Every row gives one point. The last column is the point's height on a tilted bowl or saddle (a function of degree 2), plus a little noise. Count its main directions that bend up, bend down and stay straight.

Points, 12 rows:
[[ 4.0 -4.7  7.9]
 [-0.8  4.1 -2.0]
 [ 0.1 -5.7  5.6]
 [-7.4 -0.3  2.2]
 [ 2.8 -3.0  3.6]
 [ 3.3  2.5  0.5]
 [-2.8 -7.1  8.0]
 [-5.6  1.7 -0.8]
 [-2.7 -1.9 -0.6]
 [-3.8  2.6 -2.0]
 [-5.4  7.1  2.6]
 [ 2.0 -2.1  1.7]]
Directions: 2 up, 0 down, 0 straight

Points (16 x 4):
[[-3.5  2.1 -7.4 -2.0]
 [ 0.3  4.3  4.8  2.0]
 [ 4.3  1.6  3.1  5.3]
 [ 5.3  1.7 -2.2  4.4]
 [ 0.6 -2.6  9.1 -3.7]
 [-2.9  0.7  1.5 -3.1]
 [ 2.3  4.0  0.3  2.2]
 [ 5.1  0.7 -4.6  3.5]
 [ 6.2 -4.3 -5.5  9.6]
 [-0.4 -4.7  8.9 -6.5]
 [-3.4 -5.5  1.7 -4.2]
 [-0.4  4.6  1.7  0.6]
 [ 1.2  1.8  0.8  0.8]
 [ 0.7  2.2  4.4  0.8]
 [-3.3  5.7  4.3  0.1]
 [-0.6 -7.7  4.3 -2.9]]
Directions: 2 up, 1 down, 0 straight

Points:
[[-9.0 -4.3 -4.6  2.0  4.3]
 [ 2.5 -4.0  5.6 -2.9 -3.9]
 [ 4.0 -1.6  3.6  6.5 -5.1]
 [-6.7 -2.4 -3.0  3.2  1.5]
 [-7.4 -6.4  1.5  4.1  8.1]
 [ 1.4  1.9 -1.2  6.0 -3.9]
 [ 1.1 -0.3 -4.4 -7.7  1.8]
 [-3.2 -0.4 -1.0 -3.4 -1.5]
 [-4.8 -1.6 -6.4 -5.3  1.3]
 [-3.5 -1.1 -7.9  0.9 -2.6]
 [ 3.1  1.2  5.0  4.7 -2.8]
 [ 5.7  1.7 -9.7 -6.0  5.2]
 [ 8.2  0.7 -3.0  4.7 -7.9]
 [ 2.8 -1.0  0.3  2.8 -5.9]
 [ 0.2  1.3  0.8 -4.8 -2.3]
 [-0.6  2.4 -1.7 -1.9 -2.8]
 [ 4.5  3.0  1.1 -3.1 -3.0]
 [-0.7 -1.7  0.7  1.4 -3.4]
 [ 3.4  5.1 -4.2 -1.6 -1.7]
 [-5.3 -1.1  0.0  0.7  0.4]
 [ 7.5 -1.9  1.6 -4.4 -3.9]]
Directions: 2 up, 0 down, 2 straight

Points, 48 rows:
[[ -1.3  -0.7   0.7  -3.6  -2.6   5.4   1.8]
 [ -3.2   1.2  -0.9  -2.5   3.2   0.9   1.3]
 [  1.2  -1.1   0.2  -1.2   5.4  -2.2   2.6]
 [  0.4  -0.2  -0.7   0.9   5.3  -5.3   3.7]
 [ -5.5  -3.4   2.2   1.2   3.8   3.2   1.6]
 [  3.6  -7.6  -2.1  -0.6  -1.1   5.9   3.3]
 [ -0.5   6.1   3.1  -1.4  -3.3  -6.9   7.9]
 [  3.8   9.0   9.2   2.6  -2.6  -4.7   1.9]
 [ -8.5   2.3  -6.7  -7.7  -1.1  -0.4   2.2]
 [ -0.8  -4.1   4.4   2.5  -2.0   4.1  -1.3]
 [ -2.4   2.8   0.4  -3.3   2.9   2.0   1.7]
 [ -5.9   4.0  -6.6   3.6   0.8  -3.7   6.8]
 [  3.9  -4.5  -2.0  -3.9  -1.9  -4.2   3.0]
 [ -3.6   1.8   1.5   3.3  -6.4  -4.2   1.9]
 [ -0.7   8.7  -5.4   2.6  -1.7  -3.2   8.2]
 [ -3.2   7.9  -1.8   2.7  -5.7   2.1   6.8]
 [ -3.1  -0.1   1.8  -9.2  -4.2  -1.4   5.0]
 [ -4.1  10.2  -4.1   1.7   4.9   3.5   3.9]
 [  4.0  -5.9   0.7  -5.7  -8.4   0.6   2.9]
 [  0.6   3.7   0.6   4.9   4.1  -3.5   0.9]
 [  3.1   4.1  -2.6  -5.8  -4.1  -4.1   6.0]
 [ -2.8   2.9   1.8  -1.8  -0.8   8.5   3.4]
 [ -1.6  -3.2   1.1   2.1   4.4 -10.1   5.9]
 [  1.7   1.0  -1.8  -1.7   0.2  -0.9   1.4]
 [  0.1  -0.2   0.3   1.5   1.0   5.7   0.3]
 [ -3.3   9.6   1.5  -1.1   0.3   9.3   5.6]
 [  1.2   7.3   0.5   5.1   5.8  -0.5   0.4]
 [ -3.6   2.4  -0.7  -0.8   2.9   0.7   1.5]
 [ -3.3   0.7  -3.4  -5.8   0.6   2.8   0.2]
 [  5.0  -2.5  -6.6  -3.0 -11.4   1.9   3.2]
 [  0.1  -1.4   4.8  -7.4  -0.3  -5.7   6.6]
 [  4.2  -0.5   1.9   2.8   0.3  -1.1  -0.2]
 [  0.9  -5.8  -3.2  -0.3  -5.0  -2.5   0.9]
 [  1.9  -0.6  -7.8   1.0  -0.1   0.2   1.1]
 [ -1.5  -0.7  -0.8  -6.5  -0.1   6.2   1.4]
 [ -5.5   0.3  -6.4  -4.2  -3.6  -2.8   2.5]
 [ -0.2   2.4   0.8   4.0   3.3   0.1  -0.7]
 [  3.1   4.6   9.2  -0.7   3.2  -5.8   3.1]
 [ -3.2   8.5   4.3  -4.2   5.5  -6.1  10.5]
 [  2.7  -0.2  -1.2   1.3  -1.6   6.8   1.4]
 [  0.8   4.3   3.3  -4.3  -4.0   2.5   4.4]
 [ -5.0   3.3   0.8  -1.9   0.7  -4.8   5.3]
 [  0.5   5.6   0.6  -3.1   4.3  -5.4   6.7]
 [  0.7   6.7   4.5   1.8   1.5  -2.8   1.3]
 [  5.3   3.0   0.4   4.0   0.8  -1.8   1.4]
 [ -6.4   0.6  -0.9   6.8   4.7   2.5   1.0]
 [  6.2  -0.9   5.0   1.1   3.2   2.9   1.2]
 [  0.7 -10.7  -3.2  -1.4   3.2  -5.4   6.2]]
Directions: 4 up, 1 down, 1 straight
